Each row is a point. The last column is the point's height on a tilted bowl or saddle (a function of degree 2), plus a little noise. Count its main directions that bend up, bend down and stay straight.

Points, 10 rows:
[-19 50 -28]
[24 19 -16]
[40 21 -18]
[-39 6 -23]
[60 -53 -72]
[23 27 -16]
[-20 54 -31]
[-7 -14 -22]
[93 -44 -87]
[91 -8 -49]
Directions: 0 up, 1 down, 1 straight

Points, 18 rows:
[13 40 -18 -6]
[-9 -51 38 22]
[68 -1 -30 2]
[-8 -10 43 -17]
[36 20 62 -6]
[-34 -38 -17 8]
[-8 -63 25 33]
[-13 -82 33 74]
[8 -30 63 11]
[5 88 52 24]
[36 90 -60 121]
[35 33 -5 -5]
[-44 -33 -10 2]
[-48 44 16 -40]
[-10 -54 -28 21]
[5 4 85 6]
[57 -55 55 23]
[-12 61 58 -13]
Directions: 2 up, 0 down, 1 straight

Points:
[17 -5 -53 20]
[0 11 57 10]
[15 48 -39 32]
[-26 48 -2 15]
[61 -23 35 19]
[10 76 49 95]
[-41 8 -57 -19]
[-61 26 11 15]
[-20 -36 83 33]
[43 -11 23 8]
[-74 95 4 109]
[1 -7 86 19]
[51 37 -23 59]
[34 23 39 18]
[-15 -47 46 19]
[-40 56 -72 -1]
[43 19 -48 50]
[-23 51 38 43]
Directions: 2 up, 0 down, 1 straight

Points, 22 rows:
[-17 10 -65 8 -11]
[13 -89 18 -58 70]
[12 -2 15 -5 -9]
[29 27 21 14 -3]
[5 -15 -51 41 -7]
[6 -66 14 23 25]
[27 -34 54 -11 11]
[3 -37 -39 6 -4]
[38 -71 5 -78 45]
[-10 6 -21 12 -9]
[20 -44 -31 82 23]
[-59 -43 47 -26 -8]
[40 -1 -63 -33 -47]
[54 10 16 -83 -30]
[57 22 -9 -3 -29]
[4 34 -33 -67 -16]
[-7 40 -21 -21 -9]
[76 -4 45 102 81]
[-35 -4 -63 15 -7]
[104 -58 -111 -68 -121]
[-8 -42 -3 -11 6]
[59 -4 -79 23 -50]
Directions: 2 up, 1 down, 1 straight

Points:
[9 -50 82 -17 7 -10 -25]
[8 -5 18 -5 -103 84 -121]
[-65 -14 -5 47 21 8 1]
[-10 15 2 32 4 -23 -5]
[-32 97 -1 82 -8 33 -43]
[24 -20 -7 -34 10 -41 -12]
[-33 -16 -5 -22 35 65 -10]
[-24 121 43 34 -52 -39 -88]
[20 -21 17 42 13 -1 2]
[23 -44 21 -1 8 -12 2]
[75 38 -32 25 24 -14 -14]
[-90 -44 25 -58 -70 -22 -57]
[-41 14 -4 -6 -18 -38 -7]
[24 -76 -11 3 -63 -39 -48]
[32 -47 8 -9 -57 -48 -30]
[-38 -11 -28 21 8 -25 -3]
[19 7 42 86 -22 63 -53]
[65 -7 43 83 -23 -6 -1]
[-12 17 -42 -63 18 -1 -13]
[-6 12 9 37 11 6 0]
[-11 8 23 25 20 -90 -57]
[47 -20 43 49 7 -4 12]
[-35 -34 -22 -89 -72 -50 -66]
[72 101 -15 -24 -20 34 -61]
[14 37 23 7 -29 -60 -30]
[-104 15 -22 -36 9 44 49]
[82 -45 -9 27 54 -46 -2]
[-5 -23 -27 -24 17 3 -2]
[56 18 60 6 -29 -48 -5]
[-3 35 -5 35 -36 -17 -16]
[-76 0 -22 -16 32 113 -13]
[-23 -5 -69 -67 -52 24 -27]
[11 -7 17 -2 35 46 -5]
[7 -15 -25 19 22 -5 -4]
[74 -67 -27 -47 10 16 -27]
[45 -2 -8 -39 22 -16 -5]
[9 8 -21 13 -40 -43 -20]
[33 -19 21 3 -46 -15 -11]
[-10 33 -32 21 -21 -13 -6]
[1 49 13 -27 -30 16 -19]
[-12 -35 -72 2 -39 42 -35]
[-28 -46 59 13 32 29 -23]
[-7 14 -36 59 -23 -5 -22]
[-46 11 -21 11 -88 -41 -43]
Directions: 1 up, 5 down, 0 straight

Points:
[104 38 19 -24 -121 -9 9 41 48]
[-13 -38 29 -22 -39 47 -21 7 26]
[-44 -41 13 35 15 51 -2 74 35]
[-4 -45 -20 -77 -18 65 -37 20 39]
[-15 -57 28 -99 -18 107 -2 -49 72]
[5 16 1 -99 -68 40 -5 -20 13]
[8 71 25 1 -80 9 -6 71 53]
[83 -4 -31 -41 102 27 42 -50 87]
[49 10 39 13 -30 -29 19 42 42]
[-49 -11 -12 -16 -28 40 -18 -4 28]
[-14 24 -21 45 -21 -4 10 24 11]
[-107 -36 32 -65 44 -25 30 2 102]
[-30 6 52 -71 38 -6 -13 26 43]
[-37 9 -4 -10 -8 -28 -3 14 12]
[44 76 49 -32 18 -19 40 -10 50]
[99 20 -2 -47 -23 -7 -94 -7 70]
[-48 5 -15 -11 -8 -9 48 -54 46]
[21 -25 38 -69 43 28 -31 -23 44]
[-31 -15 -40 21 10 0 -9 7 0]
[40 -20 -26 62 48 -12 19 -62 8]
[21 3 12 -53 36 32 32 -70 51]
[20 -31 -48 62 31 27 -47 -3 3]
[70 -53 11 -45 4 16 21 -56 25]
[8 1 -60 61 19 -7 -37 2 -11]
[-101 -48 81 -33 2 -8 -36 42 80]
[-24 -18 50 -59 35 -51 -24 27 43]
[-4 -22 -7 9 -59 -3 -37 -18 20]
[-51 51 6 -3 63 56 -12 50 9]
[-91 -38 25 73 8 9 19 35 35]
[-21 1 -35 -32 -20 -25 -17 -84 43]
[22 23 -8 -37 -29 -70 -15 -14 32]
[6 -51 -25 -10 1 17 -2 -54 22]
[-35 -9 -2 7 15 15 -8 -8 6]
[43 13 11 36 46 2 -51 -38 -9]
[-11 -22 -56 37 -49 -23 16 80 41]
[-22 72 -23 1 23 -28 24 -8 11]
[3 78 -36 -9 39 -20 -81 -31 9]
[-65 51 57 -37 -24 52 28 20 65]
[27 -97 -7 63 -7 40 4 -7 49]
[21 -67 -69 -19 63 -17 4 -59 49]
[-11 35 -45 12 -25 -19 64 -1 32]
[20 6 0 -50 -7 62 -37 51 39]
[34 8 -25 -14 -68 -25 46 -10 20]
[85 20 -73 16 -65 -52 12 44 70]
[-5 6 -2 -104 -23 -32 -53 -34 54]
[-3 65 2 60 -1 -51 61 -41 42]
[-3 13 -4 -11 -112 15 -42 68 46]
[-3 -36 -43 -41 53 -35 -44 -13 24]
[21 -4 -13 -15 -4 -55 5 63 25]
[13 7 -30 98 -7 -39 75 -41 57]
[-19 51 -17 11 -19 -17 22 -78 39]
[-52 70 -21 -60 -42 59 -49 -12 74]
[47 20 69 -44 17 -2 17 -19 37]
[22 38 -42 12 40 -47 66 -33 37]
[57 -88 -41 32 -25 -14 22 -5 49]
[-19 42 -79 61 3 10 2 1 4]
[21 9 11 -6 -2 26 -92 -5 29]
[-24 36 -45 -75 -65 -59 46 -21 51]
[-42 35 2 32 57 51 12 36 1]
[-34 3 -2 80 -25 7 -28 -74 13]
[62 -26 39 -5 22 -20 16 27 37]
[-58 15 -62 -41 10 14 -13 -9 31]
[57 21 57 -68 15 -10 -40 27 47]
[-61 0 -22 -72 -9 -54 -34 30 47]
[32 31 -36 59 -65 64 -7 -23 65]
Directions: 6 up, 1 down, 1 straight

Points, 62 rows:
[-24 -26 16 10 10 33 58 -29 10]
[33 -36 0 -1 37 7 -38 27 23]
[-40 -65 13 49 -23 27 1 7 53]
[-19 -41 -43 5 26 -43 4 45 45]
[-38 34 -33 -3 23 0 -11 7 44]
[8 -17 -11 -48 24 -23 -50 38 87]
[-7 43 -2 -43 -49 -19 -18 2 34]
[-1 5 -59 9 32 -11 -1 -53 -6]
[-33 -25 -2 -24 18 37 6 41 39]
[-33 -70 -8 -26 25 21 18 -22 -7]
[43 41 2 -47 -37 -18 35 -3 12]
[35 -24 -38 -2 35 13 -55 -8 17]
[9 36 1 36 -18 -14 -43 11 40]
[-60 27 28 38 32 60 -9 20 33]
[43 3 -33 -1 -3 -56 18 -48 -1]
[-28 2 11 9 18 -38 -4 36 55]
[-26 23 -74 15 -33 -6 -13 10 11]
[50 -3 24 11 -14 17 26 14 50]
[39 -5 -38 21 15 27 -53 -24 -1]
[-23 6 27 4 47 -13 12 -32 -5]
[69 19 27 3 23 48 17 -28 35]
[39 18 4 -5 8 27 -11 40 60]
[11 -36 -25 -19 -9 -5 11 -12 9]
[33 -22 24 77 -10 -9 1 68 82]
[-6 6 18 21 27 79 38 41 57]
[28 20 -52 -3 -3 5 24 -12 13]
[-4 35 7 15 54 16 27 12 24]
[-56 -3 56 22 16 27 34 10 56]
[-6 4 -31 -43 15 56 2 4 38]
[11 -61 -21 -39 22 -16 -9 30 48]
[-9 -98 14 73 5 -8 48 -31 14]
[46 -21 -38 -48 -75 -65 8 -31 7]
[-13 19 -6 -65 35 -22 6 -26 53]
[-46 39 -4 -31 -40 12 -39 -30 68]
[-51 2 3 14 -43 -32 57 -18 93]
[1 -23 34 45 13 0 -29 12 12]
[25 59 -56 33 68 1 -37 35 81]
[24 -18 5 53 0 35 -32 40 39]
[3 27 -2 5 46 2 2 -8 12]
[-19 15 -19 11 35 28 5 32 35]
[-26 14 72 -36 5 -28 -16 -11 63]
[-21 22 48 -12 15 -3 2 -11 33]
[38 22 -13 30 17 30 -9 -1 28]
[20 -64 -12 -66 67 -36 -5 7 48]
[29 54 -12 -68 6 -52 -16 13 81]
[3 -11 -14 16 -17 -2 -7 -10 18]
[-33 -48 -9 34 9 46 27 -42 -5]
[-6 -34 -11 -9 -46 -8 -10 2 29]
[5 20 -54 -31 -54 -30 38 25 -18]
[13 -25 21 -51 -77 4 30 9 11]
[12 -39 28 -16 8 -24 23 18 21]
[-34 14 -30 20 9 -7 8 3 31]
[13 -35 12 -34 -42 24 36 -12 10]
[-17 4 -31 121 -27 -40 -15 16 99]
[-2 0 -24 85 27 23 12 -23 6]
[26 -16 11 26 58 50 -14 -47 -64]
[1 -12 32 -9 -9 15 -16 -37 7]
[-24 1 -37 -80 11 -12 -9 -10 83]
[-10 -37 -32 23 21 43 9 -72 -43]
[-10 -42 34 -33 44 8 7 13 5]
[33 19 -15 46 8 -12 -10 -1 20]
[-57 -21 -29 2 18 58 -11 -12 13]
Directions: 2 up, 1 down, 5 straight
